Each point is reached from the start by the listed moves, each made 0, 1 or 2 times, or once backwards (-1), plus a little noise. Say if it took an odd or an even number of moves. Then give how often each move was made.
(in the rows, 128 means zero)

Moves:
(1): [149 136 126]
(2): [123 157 128]
(3): [115 142 143]
Start: [138 146 123]
Points:
[111 173 153] => even (0, 0, 2)
[143 248 150] => even (2, 2, 2)

Moves:
(1): [117 117 132 138 125 114 105 111 116 126]
(2): [120 131 118 101 130 118 129 127 117 118]
(3): [142 136 144 123 126 124 125 121 128 133]
(4): [130 133 124 141 113 147 100 128 151 126]
(5): [125 134 131 132 145 108 116 119 139 121]
(6): [120 115 118 120 134 137 115 128 133 136]
(7): [123 129 110 131 158 135 143 107 127 131]
(8): [132 147 112 148 134 124 132 141 136 139]
Start: [134 124 124 131 124 140 124 135 127 115]
Points:
[160 171  75 171 222 161 139 114 184 172] => odd (-1, -1, 2, 0, 1, 2, 2, 2)
[152 185 157  86 144  33 126 134 108  93] => even (0, 2, 2, -1, 2, -1, -1, 1)
[105 106  71 170 228 126 124  82 129 152] => odd (1, -1, 0, -1, 1, 2, 2, 1)
[ 68  58  78 112 143 156  39  72 117 102] => odd (2, 1, -1, 1, 0, 2, 1, -1)
[129 145 100 149 195 125 155  84 129 106] => even (0, 0, 0, 0, 1, -1, 2, 0)
[102 146  98 173 126  74   7 129 160 112] => even (2, 1, 0, 1, 2, 1, -1, 2)

Moves:
(1): [137 125 119 136 126 125 144 126 124 129 116 123 109 138 109]
(2): [114 142 114 122 127 131 131 121 129 139 116 136 141 125  99]
(3): [125 118 126 138 152 111 137 127 162 121 153 120 119 138 110]
(4): [115 122 117 138 137 140 125 141 146 120 131 119 115 128 124]
(5): [136 140 110 132 162 144 102 131 139 111 142 124 108 111 133]
(6): [142  98 152 108 121 133 136 133 149 119 135 138 101 133 142]
(7): [132 104 139 128 131 118 153 126 125 140 109 128 127 113 126]
(8): [122 141 124 112 120 139 119 122 120 143 128 112 116 124 134]
(9): [135 124 125 120 132 113 125 158 115 127 136 138 153 146 133]
(10): [118 139 114 134 128 120 113 122 142 132 127 133 133 133 126]
(11): [141 123 120 132 111 138 128 129 137 137 154 133 124 127 136]
(12): [125 129 130 131 125 147 101 123 119 139 133 129 129 139 126]
Start: [116 122 121 139 112 143 154 118 106 125 123 127 159 160 107]
Points:
[130 104 103 109 170 221  86 169  95 108 108  82  48 143 157] => even (1, -1, -1, 2, 2, 1, 1, 2, 1, 0, -1, 1)
[105 205  35 167 171 214  85  84 165 115 219 117 146 106  61] => even (-1, 2, 1, 0, 2, -1, -1, 0, -1, -1, 2, 0)
[120  51 189  51  95  93 208 123 162 168 158 133 154 187 100] => even (-1, 1, 2, -1, -1, 2, 1, 2, 1, 0, 0, 0)
[199  46 160 101 117 112 187 173  51 128  96 155 150 155 165] => even (1, -1, -1, -1, 1, 1, 2, 0, 2, 0, 0, 0)
[136  91 137  62 118 163 181 113 152 131 116 116  72 116 121] => even (0, 1, 0, 0, 1, 2, 1, 2, 0, 0, 0, -1)
[147 111  88  85 191 101 110 161 238  95 249 160 137 175 122] => even (-1, 1, 2, -1, 2, 2, 0, 1, 2, 2, 1, -1)
[ 84 151  48 172 131 203  98 109 191  84 111 142  85 158  77] => even (1, 1, -1, 2, 1, 1, -1, -1, -1, 2, 0, 0)
[124  78  87 141 131 133 168 177 159 127 168 171 178 229  33] => odd (1, 2, 1, 1, 0, 1, 0, -1, 2, 0, 1, 1)

Moves:
(1): [138 130 133 136 135 127 116 122 128 131 122 135 132 119 127 135 125 123
 132 126]
(2): [128 118 129 137 127 121 139 130 130 129 139 137 134 138 125 130 136 122
 132 130]
(3): [131 129 132 136 142 132 135 129 132 122 131 123 130 130 128 119 136 124
 132 120]
(4): [138 126 119 123 138 123 120 123 144 125 135 122 119 138 126 140 123 141
 130 125]
(5): [139 136 120 125 128 137 127 127 113 127 129 126 120 135 129 128 134 138
 109 122]
(6): [140 119 159 117 118 132 121 115 132 133 126 121 132 115 121 124 124 140
 133 131]
(7): [135 132 137 123 143 101 141 109 126 113 116 118 147 138 136 129 137 115
 127 124]
(8): [137 128 113 126 128 133 124 126 134 140 119 138 130 130 140 133 104 112
 119 124]
(9): [129 124 135 136 133 135 131 130 123 132 122 139 127 138 134 138 123 125
 129 124]
(10): [118 112 126 137 122 118 110 126 114 131 125 119 115 126 132 120 132 127
 128 112]
(11): [118 120 140 140 125 130 126 128 125 135 118 135 139 132 117 114 116 123
 119 132]
(12): [133 118 122 122 138 132 133 113 112 131 126 140 125 103 119 128 138 140
 127 138]
(13): [130 127 124 141 115 135 131 137 107 112  97 125 136 108 148 128 121 121
 127 121]
(14): [127 129 125 128 132 134 125 123 132 125 127 126 125 126 128 130 120 115
 128 130]
(15): [122 142 114 127 132 118 128 138 124 118 123 131 134 119 123 144 132 116
 147 110]
(16): [139 129 131 127 121 124 126 119 127 127 131 138 119 135 140 125 124 130
 127 130]
(17): [134 137 121 122 118 114 114 128 148 121 112 129 122 135 128 121 131 115
 129 124]
(18): [130 123 126 123 134 118 127 133 123 132 133 134 131 131 120 130 129 130
 119 132]
(19): [119 132 126 139 139 140 111 122 140 105 125 131 127 133 132 134 135 134
 123 122]
(20): [114 119 120 116 129 129 118 114 113 125 126 114 138 121 126 130 133 127
 139 139]
Start: [132 121 124 136 140 128 125 129 126 120 129 142 134 136 125 127 142 132
 123 117]
Points:
[167 113 185 193 145 133  57 100 232  76 119 214 128 170 113 135 150 130
 160 127] => odd (2, 2, 1, 1, -1, 1, -1, -1, 1, -1, 1, 0, 0, 0, 0, 2, 2, 0, 2, 0)
[ 80  85  55 196 136  73 118 208 149 157 126 178 126 167  84 119 109  43
 147  51] => odd (-1, 2, 1, 1, -1, -1, -1, 1, 0, 2, 2, 0, 0, 1, 2, -1, 1, 1, -1, -1)
[102 125  73 228  74  90 100 198  83  54  90 148 103 142 186 119 178  81
 183  20] => even (0, 2, 1, 0, 0, -1, -1, -1, 0, 2, 0, -1, 2, -1, 2, 2, 1, -1, 0, 0)
[161  80 159 192 187  65 135  72  77  48  59 174 154 108 152 113 197  58
 133  53] => even (0, 2, 2, -1, 0, 1, 2, 0, 1, 2, 0, 2, 1, 2, 1, 1, 1, 1, 1, -1)
[156 151 187 121 149  74 128 102 135 165  87 189 211 107  93 133  92  72
 167 117] => odd (2, -1, 0, -1, -1, 1, 1, 1, 0, -1, 2, 0, -1, -1, 2, 1, 0, 0, -1, 0)
[173 109 103 136 192 171  78 105  51  52  73 148 160  77 135 203 143 193
 110  58] => odd (0, 0, 1, 2, 2, 2, 0, 1, 1, 0, 0, 1, 2, -1, 2, 0, -1, 2, 2, 1)
[160 104 208 145 133  91  94  86  51  60  22 109 182  53 120 107 171 175
  77  88] => even (1, -1, -1, 0, 1, 2, 2, -1, -1, 1, 1, 1, 2, -1, 0, -1, 0, 1, 1, -1)
[ 76  47 123 122 154 128 144 101   8 171 166 129 100 105 100  86 198 192
 115 149] => even (-1, -1, 0, -1, 0, -1, 0, -1, 1, 2, 0, 2, -1, -1, -1, 0, -1, 0, -1, 1)
[117  95  95 134 213 172 107  54 129  69 160 154 125 123  98 135 170 211
  99 180] => even (0, 0, 0, 2, 0, -1, 0, -1, -1, -1, 1, 2, 0, 1, -1, 1, -1, 0, 2, 1)
[121 122  82 171 129 154  14  72  53  36   7  86 161 104 211 156 110  66
 112  28] => odd (1, 0, 0, 0, 2, 1, 1, 2, 0, 2, 0, -1, 2, 1, 1, 0, 0, -1, 2, 2)

Moves:
(1): [125 121 128 128 136 126 129 129 130 130 124 135 132 131 124 119 127 127
 129 131 130 131 128 132 133 133 122]
(2): [122 133 124 128 124 140 126 127 114 137 127 126 125 126 135 120 120 133
 122 121 123 126 114 122 125 121 125]
(3): [130 124 125 132 130 125 114 118 126 124 133 132 126 127 128 131 130 120
 123 119 118 121 129 125 123 126 132]
(4): [127 130 125 121 133 125 130 138 133 126 118 121 123 124 137 123 120 127
 132 125 143 136 129 124 117 127 141]
(5): [125 130 142 129 107 134 140 130 127 123 137 126 128 126 135 139 116 119
 130 124 136 132 134 116 136 133 133]
(6): [125 111 119 132 128 134 138 119 123 137 115 143 141 125 109 122 126 135
 130 143 129 129 123 140 125 131 130]
(7): [120 127 128 135 127 133 133 130 129 129 122 127 128 132 132 129 125 125
 134 141 130 128 132 134 130 129 133]
(8): [124 139 128 133 124 129 127 126 135 132 122 130 135 121 129 129 130 122
 138 128 126 125 135 129 124 129 131]
(9): [124 113 131 130 135 119 117 138 133 136 120 131 133 116 130 132 128 140
 138 119 132 133 135 133 122 128 139]
(10): [127 122 134 120 120 124 137 121 126 136 127 124 124 145 119 117 128 130
 113 124 133 132 131 125 125 130 133]
(11): [129 133 134 131 124 124 129 121 133 131 130 134 139 127 132 133 117 133
 136 131 126 130 128 138 113 130 136]
(12): [131 123 130 129 133 117 126 130 129 128 130 130 140 125 122 130 130 126
 135 134 132 124 124 123 128 126 127]
(13): [126 138 125 123 142 149 122 136 132 116 127 118 126 122 141 126 131 115
 131 141 115 119 141 115 127 117 114]
(14): [126 136 130 131 119 136 131 134 137 129 129 116 125 138 123 127 123 128
 121 127 130 128 132 126 130 128 130]
(15): [128 133 123 117 132 129 126 137 121 120 116 117 130 137 131 134 130 129
 129 130 132 127 121 122 130 140 145]
(16): [128 133 122 125 127 131 129 133 121 117 138 127 129 126 143 133 131 141
 144 122 136 130 126 120 128 124 124]
(17): [123 136 124 125 135 130 115 122 123 126 129 135 126 121 116 134 127 128
 127 119 123 122 130 133 128 124 148]
(18): [130 123 122 123 128 133 123 133 128 135 131 126 128 129 125 130 136 131
 136 124 130 135 125 132 128 122 125]
(19): [137 130 122 123 120 129 126 131 118 127 135 131 129 124 133 121 123 128
 128 125 125 125 124 121 130 124 129]
(20): [125 137 119 121 139 124 137 134 132 135 125 131 120 133 125 135 113 130
 123 125 121 137 137 121 113 124 134]
(21): [120 121 129 134 127 120 134 129 128 129 133 132 123 136 121 124 127 132
 130 132 126 129 124 132 123 139 131]
(22): [134 133 133 132 131 130 123 125 125 129 128 134 127 126 126 130 130 130
 130 132 134 129 133 131 131 137 122]
(23): [130 138 126 119 122 135 123 125 129 124 126 122 119 129 136 123 130 130
 126 131 134 127 122 118 136 128 127]
(24): [137 128 140 131 129 129 140 117 134 135 120 130 118 138 131 114 129 130
 130 121 123 136 136 122 119 132 128]
Start: [122 117 117 119 135 137 131 122 132 120 125 120 126 127 127 136 123 112
 117 125 137 124 139 121 128 126 134]
Points:
[100 111 135 129  86 133 125 142 112  94 156 102 130 131 150 191 117 169
 147 102 197 139 118 138 140 166 176] => even (-1, 0, 0, 0, 1, 0, 0, -1, 1, 0, 1, -1, -1, 1, 1, 2, 0, 0, -1, -1, 1, 1, 0, -1)
[ 85 177 119 104 121 161 137 158 132 112 138 102  97 133 126 130  64  34
  83 106 138 122 181  69 124 132 165] => even (2, 1, 1, 2, 2, -1, 0, 2, -1, 1, -1, 0, 1, 1, 0, -1, 1, 0, 1, 1, 1, 1, -1, -1)
[140 176  94 109 160 221  59  84  50  76 180 146 100  61 179 146 125 122
 112  83  78  77 146  71 131  66  91] => odd (-1, 2, 1, -1, 0, 0, -1, -1, 0, 0, 0, -1, 2, -1, -1, 2, 2, -1, 1, 0, -1, 2, 0, 0)
[129 147 112  42 125 223  70 169  89  77 106  51  79 118 212  95 108  65
  99  84 135 110 120   7 177  99 162] => odd (2, 2, 1, 1, 2, -1, 0, -1, 1, 0, -1, 0, 2, 0, 2, -1, 1, 1, 2, -1, -1, -1, 2, 1)
[139  66 130 110 105 128 147 139 125 130  79 147 187  77 181  87  82 137
 209 105 185 152 111  67  97 142 177] => even (2, 1, 1, 2, 2, 2, -1, 1, 2, -1, 1, 2, 0, 0, 1, 1, -1, 0, 2, -1, 0, -1, 1, 2)

Moves:
(1): [125 127 129 127 124 131 137 119 116 120 132 124 132 127 114 120 127 129
 128 127 125 127 127 122 131]
(2): [112 147 129 133 135 126 122 133 124 124 122 130 131 131 132 136 134 132
 133 114 135 123 128 141 138]
(3): [123 129 136 123 127 135 127 130 130 130 124 141 123 127 129 127 130 121
 124 117 122 128 127 127 124]
(4): [127 136 123 114 131 129 136 134 137 119 117 124 124 118 139 131 126 131
 121 129 118 133 114 125 117]
(5): [132 125 124 125 136 138 130 131 127 133 122 121 140 130 126 135 132 126
 134 132 118 128 128 126 129]
(6): [128 133 126 134 132 129 126 131 136 134 137 122 133 117 133 126 135 132
 132 129 126 138 125 123 125]
(7): [142 122 117 133 102 135 135 128 138 135 132 134 137 126 135 133 132 129
 114 141 127 140 130 130 134]
(8): [141 126 126 133 122 132 120 138 123 128 130 125 132 126 122 121 127 127
 126 126 138 121 129 140 135]
(9): [121 126 123 133 140 138 137 131 130 122 138 135 127 127 130 126 115 128
 129 133 131 124 131 131 128]
(10): [142 130 128 128 127 123 122 124 124 124 126 127 139 129 130 126 129 120
 127 117 123 131 131 136 131]
(11): [143 134 118 132 134 134 126 126 127 127 123 132 128 136 132  97 128 130
 138 130 129 126 142 120 135]
(12): [121 126 139 127 129 131 133 127 126 131 122 129 129 123 125 128 140 140
 122 124 138 126 136 137 124]
(13): [140 133 135 128 122 128 138 136 113 120 133 134 126 141 135 124 141 130
 119 132 116 119 139 130 134]
(14): [130 123 119 137 131 129 126 116 131 136 129 134 119 127 121 113 126 133
 136 132 122 122 126 126 132]
(15): [123 129 135 129 129 135 120 125 130 132 126 116 127 128 139 131 122 135
 123 113 113 116 142 133 139]
(16): [134 139 121 123 123 128 142 122 136 126 135 113 123 159 133 120 144 137
 130 124 144 114 119 125 139]
(17): [111 122 117 128 140 121 129 122 122 137 144 127 133 127 130 145 139 119
 126 108 129 120 133 125 133]
(18): [120 126 127 121 128 125 114 119 134 127 127 121 137 118 125 130 123 125
 137 126 138 120 131 140 136]
(19): [136 136 124 139 123 142 123 124 132 119 132 119 127 124 131 121 129 129
 127 130 118 120 137 135 120]
(20): [133 129 130 120 128 128 126 133 128 128 119 126 117 127 117 129 125 123
 134 132 132 132 137 132 132]
(21): [114 121 132 128 118 131 127 121 118 135 126 128 115 125 135 120 128 121
 127 124 122 130 130 140 127]
(22): [127 129 135 124 129 134 128 123 117 129 130 132 126 121 125 129 132 119
 120 129 133 127 122 127 132]
(23): [126 123 148 127 131 128 130 135 108 119 120 129 107 126 135 139 125 133
 145 117 122 129 138 123 125]
(24): [132 127 120 124 132 130 103 107 117 128 148 127 113 138 123 115 133 140
 141 121 133 136 115 128 131]
Start: [129 123 118 143 115 117 131 125 132 128 142 116 125 138 133 130 124 115
 128 143 138 128 108 140 132]
Points:
[111 143  77 219  89 176  54  66 147 153 224 125 156 110 142 124 147 166
 107 132 125 133 114 212 151] => even (0, 2, 0, -1, 0, 1, 2, 0, 1, 0, -1, 1, 0, 1, 1, -1, 0, 0, 2, -1, 0, 0, -1, 2)
[ 98  80  97 105 154 158 132 100 109 174 192  99  96 155  97 142 159 154
 106 101 100 105 120 144 155] => even (1, -1, 1, 1, 2, 0, 0, 1, 1, -1, -1, 2, 1, 1, 2, 0, 2, -1, -1, 2, 0, -1, -1, 2)
[ 51 135 195 186 186 160  63 102 104 133 142 118 101  40 177 168 135 128
 152   7  66  73 175 208 117] => even (-1, 1, 2, 0, 0, 2, -1, 0, 1, 2, -1, 2, 0, 2, 2, -1, 1, 1, 2, -1, 0, 1, 2, 0)
[111 166  67 199 110 183 104  52 107 122 242 115  99 155 167  80 172 159
 178 161 189 138  96 162 168] => odd (0, 2, -1, -1, 0, 2, 2, -1, 2, -1, 1, 0, 0, 0, -1, 1, 0, 1, 2, -1, 1, 2, 1, 2)
[182 165  51 113  70 129  88  75 141 161 195  83 156 174 124  68 225 143
 119  94 218 142  63 172 215] => even (1, 1, 1, 1, 0, 2, 2, 2, -1, 1, 1, 1, 0, 0, 0, 2, 1, 1, -1, 1, 0, 1, -1, 2)
